Each wall is flat, endless, passes through zero and stands at right angles to its row. A trip goes straight from one point to another. List the walls that it crosses, first one first.
In the rows, zero is written as 128.

Walls:
(1): [120 153]
(2): [134 102]
(3): [138 139]
(4): [127 182]
(5): [ 93 144]
Trips:
[134 106] to [189  96] => 3
[134 135] to [131 162] => 5
[159 155] to [157 141] => none

Walls:
(1): [171 112 120 165 157 164 121 158]
(2): [ 88 111 136 112 157 206 164 130]
(3): [125 160  67 104 136 126 126 118]
Trips:
[144 203 133 119 175 117 155 136] to [129 132 163 192 118 174 167 137] => 2, 3
[142  68 140  83 118  93 149 146] to [200 108  73  97 118 113 117  99] => 3, 1
[164 111 175 104 134 115 107 168] to [155  71 149  83 134 174 122 111] => 2
[110 157  77 122  80 147 124 124] to [148 100 164  56 132 131 140 131] => 2, 3
[151 103 130 153 129 144 147 129] to [124 144 153 115 121 145 122 135] => 1
[136 132 142 121 112 173 189 147] to [117 118 134 165 132 137 150 105] => none
[181 151  94 126  72 135 146 118] to [113 149 136  93 138 117 144  55] => 1, 2
[129 120 117 100 144  70 144 132] to [101 127 109  87 108 170  78 153] => 2
[166 100 101  52 125 159 115 120] to [151 100 157 116 156 106 124 171] => 3, 2

Walls:
(1): [126 135 118 137 143 162 151 132 128 119 141 115]
(2): [139 169 121 130 150 115 133 150 139 109 103 157]
(3): [132 109 137 165 150 128 170 100  97 145 185 103]
(4): [174 122 151 136 114 183 131  99  94  74 142 135]
(5): [163 111 169 160 119 125 134 133 164 147 128 118]
(6): [106 161  99 107 117 119 128 165 177 100  70 172]
Trips:
[152 112 149  93  71 120 118  81 130 111 117  74] to [137  88 118 170 103  71 147 124 112 146 182 137] => 3, 4
[160 115 110 128 145 127 126  89 116 122 158 124] to [ 56 117 108  95 186 135 162 174 150 107 156  94] => 4, 6, 2
[116  89  87 168 120 154  92  54  97 142 117 101] to [156 176 188 147 190 123  86 128 124 129 112 127] => 1, 5, 2, 3
[125  93  89 124 108 121 138  95 162 155  75  82] to [211 115 129 134 111 157 115 164  97 134 130 162] => 4, 6, 2
[100 193 103 147 123 159  89  73 164 105 114 125] to [170 197 145 175 127 148 158 140 119  84 169 142] => 3, 5, 6

Walls:
(1): [132  99 134 118 118 107 133 157 139  97 113 135  59 156 157  77 159 153
 191 143]
(2): [105 105  92  53 153 107 120 158 164  98 192 188 172  71 105 117  97 117
  99 134]
(3): [145 159 112  94 136 118 119  65 120 105 130 158 114 174 135 132 110 168
 147 141]
(4): [128  98 129 131 144 177 147  90  61 124 153 143 104 138 136 164 217 112
 133 148]
Trips:
[115 122  74 120 161 117 129  81 177 113 114 155 128 126 138 166 155 150
 195 116] to [111 133 137  84  95  70  93 125 124 133 119 144 194 145 121 137 154 125
 119  76] => 4, 1
[118 172 127 136 132 174 133 158 130 171 119 209 151 188  88 123 161 156
 125  93] to [137 126 151 122 162  71  84 170 175  98 141 129 141 137 131 148 140 133
 135 132] => 2, 4, 1, 3
[126 103 150  99  96 157 144 113 131 146 129 135 134 155 131  85 127 115
 141 111] to [149 160  72 116 110 167 125  97 172 139 167  95 169 172 139 134 196 137
 107  82] => 1
[123 155 179 142 100 124 157 110 106 161 138 114 126 139  76 116 181 180
 157  70] to [122  98 119 123 142 138 132 118 139 137  90 103 141 179  60 131 114 132
 130 142] => 1, 4
[112  91  89 145 114 155 158 123  84  91 156 176 199 171 161 133 144 148
 196 118] to [105 107  96 125 181 176 133 160 173 126 148 110 102 115 134 102 111 122
 123 116] => 3, 4
